Each row is a point. Any point is a mix of the corners, with weights that add up to 1. It lies inside the corners' shape when no weight is negative. Is each point inside? If not, which corners have a negative weight?
(in the rows, 128 means zero)

Corners:
(1): 132, 150
(2): 146, 33
(3): 122, 141
Points:
145, 46 -> outside (3)
131, 133 -> inside

Corners:
(1): 204, 150, 122, 23, 172, 178
(2): 76, 174, 88, 138, 101, 187
(3): 29, 132, 144, 118, 83, 147
(4): 113, 78, 117, 124, 126, 164
(5): 81, 129, 55, 87, 50, 125
(6): 187, 148, 166, 174, 175, 104
(7): 147, 119, 141, 134, 249, 113
Points:
125, 145, 127, 112, 123, 153 -> outside (7)
140, 124, 121, 91, 149, 140 -> outside (2)
61, 136, 133, 120, 107, 148 -> inside
112, 132, 115, 114, 141, 132 -> inside
101, 122, 85, 98, 91, 138 -> inside
136, 123, 112, 122, 146, 147 -> outside (3)
96, 140, 104, 109, 124, 165 -> outside (6)

Corners:
(1): 105, 113, 115, 122, 74, 116, 156, 65, 62, 136, 121
(2): 200, 121, 162, 121, 129, 121, 145, 142, 180, 123, 91
(3): 166, 94, 139, 64, 141, 188, 148, 175, 208, 229, 122
(4): 98, 114, 124, 117, 133, 194, 169, 249, 138, 85, 116
(5): 179, 142, 125, 81, 130, 122, 148, 227, 137, 117, 117
(6): 122, 188, 193, 202, 130, 105, 145, 191, 139, 115, 124
(7): 134, 133, 126, 32, 76, 185, 144, 78, 169, 136, 154
(8): 153, 169, 146, 182, 198, 117, 99, 125, 115, 75, 97
(9): 174, 177, 55, 163, 104, 129, 132, 154, 157, 134, 150
(10): 129, 100, 150, 94, 107, 99, 30, 53, 42, 203, 77
(11): 126, 58, 179, 90, 144, 175, 100, 41, 187, 161, 165
(12): 123, 58, 131, 36, 163, 111, 162, 236, 209, 127, 53
Points:
129, 124, 153, 129, 143, 138, 127, 131, 132, 129, 108 -> outside (5, 9)
139, 113, 141, 81, 115, 130, 132, 150, 150, 157, 121 -> outside (2, 4, 8)
109, 105, 164, 97, 131, 140, 122, 140, 136, 154, 104 -> outside (2, 5, 9)
134, 123, 121, 120, 103, 125, 130, 108, 108, 142, 117 -> inside
132, 120, 145, 117, 124, 129, 130, 130, 137, 137, 108 -> outside (5)

Corners:
(1): 169, 147, 95, 136, 153, 139, 132, 95, 90, 100, 123, 164, 204, 136, 107, 127, 108, 112, 150, 139
(2): 139, 88, 74, 90, 83, 85, 213, 146, 74, 150, 152, 121, 108, 110, 173, 182, 107, 135, 138, 85
(3): 163, 132, 185, 109, 134, 135, 121, 56, 147, 77, 186, 88, 152, 204, 185, 98, 103, 90, 118, 141
(4): 102, 191, 204, 142, 178, 134, 142, 168, 232, 87, 102, 133, 118, 180, 158, 150, 129, 141, 177, 123
(5): 151, 140, 177, 123, 73, 135, 245, 123, 141, 139, 151, 163, 77, 120, 186, 151, 200, 97, 160, 130
(6): 45, 134, 60, 153, 102, 118, 178, 149, 71, 122, 75, 197, 144, 119, 138, 169, 99, 126, 134, 202
(7): 126, 65, 210, 116, 184, 165, 141, 173, 205, 140, 74, 195, 195, 74, 110, 128, 102, 140, 169, 87
(8): 160, 138, 66, 142, 128, 153, 141, 147, 88, 151, 89, 142, 138, 80, 118, 119, 117, 172, 134, 90
(9): 141, 105, 142, 131, 84, 117, 205, 138, 117, 98, 101, 103, 73, 118, 106, 144, 111, 124, 151, 147
(10): 102, 115, 78, 139, 141, 93, 152, 33, 108, 103, 166, 103, 125, 224, 138, 165, 83, 118, 119, 155
(11): 122, 143, 49, 103, 181, 137, 140, 82, 73, 127, 110, 67, 88, 133, 127, 174, 72, 121, 145, 144
(12): 123, 116, 176, 249, 165, 155, 140, 128, 158, 160, 134, 134, 145, 151, 133, 134, 167, 85, 157, 139
(13): 89, 125, 136, 131, 86, 137, 65, 86, 150, 63, 182, 141, 196, 114, 168, 111, 147, 170, 154, 186
(14): 152, 84, 141, 101, 139, 163, 135, 150, 145, 92, 113, 131, 98, 96, 136, 151, 148, 115, 98, 122
(15): 76, 41, 159, 191, 183, 83, 151, 153, 163, 94, 131, 134, 103, 80, 145, 131, 96, 128, 79, 162
(16): 146, 114, 79, 70, 97, 115, 93, 100, 122, 136, 131, 189, 80, 112, 89, 145, 100, 151, 154, 118
(17): 113, 175, 100, 180, 56, 116, 142, 107, 154, 130, 160, 147, 123, 130, 103, 158, 114, 114, 111, 141
(18): 158, 177, 126, 70, 118, 133, 104, 75, 135, 116, 66, 110, 126, 113, 99, 194, 114, 118, 179, 34
(19): 160, 93, 108, 110, 175, 138, 104, 60, 144, 128, 122, 109, 148, 190, 179, 112, 130, 98, 187, 162
(20): 142, 186, 148, 142, 118, 149, 96, 111, 139, 143, 158, 129, 130, 162, 127, 77, 183, 99, 122, 183
(21): 166, 99, 195, 106, 186, 192, 85, 112, 213, 127, 166, 136, 102, 137, 167, 63, 206, 64, 152, 110
Points:
150, 133, 149, 114, 127, 145, 134, 123, 153, 114, 142, 136, 123, 115, 140, 123, 144, 118, 142, 116 -> outside (6, 10, 12, 19)
129, 122, 132, 168, 143, 134, 116, 92, 136, 130, 150, 131, 179, 156, 153, 116, 133, 107, 141, 138 -> outside (4, 5, 9, 11, 14, 16)
129, 122, 158, 137, 147, 134, 147, 119, 159, 117, 155, 139, 128, 139, 152, 134, 137, 112, 136, 137 -> outside (6, 8, 9, 18, 19)
114, 118, 127, 146, 120, 125, 150, 118, 132, 119, 136, 134, 121, 138, 142, 138, 123, 127, 135, 156 -> outside (1, 18, 21)
130, 125, 156, 142, 150, 145, 114, 95, 159, 107, 154, 136, 146, 160, 153, 114, 137, 102, 137, 157 -> outside (2, 8, 9, 18)
130, 120, 123, 145, 118, 143, 135, 125, 125, 132, 143, 156, 138, 111, 138, 122, 140, 118, 127, 143 -> outside (4, 9, 10, 18, 19)
135, 92, 115, 99, 141, 133, 166, 110, 110, 108, 116, 122, 128, 122, 160, 146, 115, 119, 141, 129 -> outside (4, 12, 16, 17, 20)

Corners:
(1): 166, 127, 192, 81, 100, 113, 32, 97, 120, 134, 75, 113, 128, 74, 128, 131, 184, 112, 141, 151
(2): 133, 149, 91, 129, 106, 145, 175, 83, 114, 120, 150, 68, 145, 72, 96, 109, 160, 151, 199, 179
(3): 98, 162, 177, 76, 169, 85, 97, 128, 111, 78, 118, 142, 163, 121, 176, 190, 141, 106, 67, 134
(4): 161, 108, 62, 120, 86, 146, 103, 135, 126, 98, 129, 147, 178, 162, 193, 132, 134, 88, 161, 89
(5): 163, 153, 89, 97, 130, 80, 83, 81, 99, 147, 149, 121, 193, 169, 215, 103, 124, 123, 165, 100
(6): 105, 161, 208, 80, 170, 92, 64, 142, 152, 137, 101, 161, 117, 180, 224, 134, 154, 116, 69, 137
(7): 140, 114, 141, 180, 131, 115, 123, 118, 158, 111, 196, 118, 164, 81, 119, 131, 156, 99, 172, 162
(8): 191, 141, 204, 78, 96, 127, 66, 100, 110, 130, 100, 165, 169, 138, 167, 162, 184, 65, 82, 153
(9): 147, 108, 101, 154, 110, 129, 134, 71, 140, 146, 167, 75, 122, 67, 73, 79, 135, 68, 160, 146
(10): 165, 102, 68, 98, 84, 134, 121, 147, 85, 156, 154, 176, 145, 119, 104, 76, 122, 125, 159, 168
(11): 116, 90, 176, 161, 41, 92, 176, 95, 129, 83, 201, 102, 94, 49, 107, 151, 178, 96, 162, 177
(12): 112, 110, 121, 156, 67, 110, 121, 44, 149, 164, 139, 72, 178, 98, 67, 137, 176, 114, 186, 145
(13): 102, 168, 231, 77, 193, 114, 54, 69, 164, 80, 110, 212, 119, 149, 175, 109, 154, 137, 85, 150
(14): 144, 132, 76, 121, 104, 107, 150, 116, 142, 103, 196, 54, 152, 116, 60, 166, 104, 104, 197, 171
(15): 125, 168, 90, 114, 108, 119, 146, 117, 131, 160, 138, 191, 116, 89, 168, 141, 97, 121, 146, 159
(16): 136, 115, 184, 26, 167, 130, 76, 92, 116, 172, 112, 192, 122, 110, 191, 133, 162, 140, 111, 137
(17): 206, 129, 92, 105, 105, 122, 154, 108, 148, 138, 150, 96, 157, 91, 98, 92, 108, 212, 125, 182
(18): 135, 133, 197, 30, 196, 56, 7, 62, 178, 129, 37, 234, 150, 142, 182, 91, 232, 100, 90, 175
(19): 184, 113, 78, 180, 107, 128, 163, 89, 116, 114, 154, 118, 100, 90, 62, 152, 146, 146, 177, 163
(20): 182, 158, 66, 74, 101, 114, 126, 133, 113, 162, 207, 108, 147, 64, 97, 152, 187, 145, 156, 111
(21): 109, 142, 226, 59, 164, 79, 164, 94, 132, 132, 112, 207, 133, 102, 174, 95, 147, 141, 148, 95
Points:
136, 133, 166, 96, 138, 102, 102, 95, 135, 125, 126, 135, 139, 119, 140, 121, 150, 125, 127, 159 -> outside (4, 15, 20)
136, 133, 140, 112, 123, 109, 112, 101, 129, 121, 133, 135, 144, 116, 144, 134, 145, 114, 137, 147 -> outside (20)
150, 133, 140, 98, 119, 109, 112, 85, 131, 127, 130, 135, 140, 100, 134, 131, 158, 124, 140, 146 -> outside (6, 7, 10)
150, 132, 144, 103, 119, 116, 106, 99, 126, 133, 137, 136, 145, 107, 135, 137, 159, 111, 132, 146 -> inside
139, 128, 140, 100, 110, 110, 119, 89, 132, 134, 127, 153, 141, 124, 142, 128, 151, 125, 145, 155 -> outside (1, 3, 7, 9, 20)
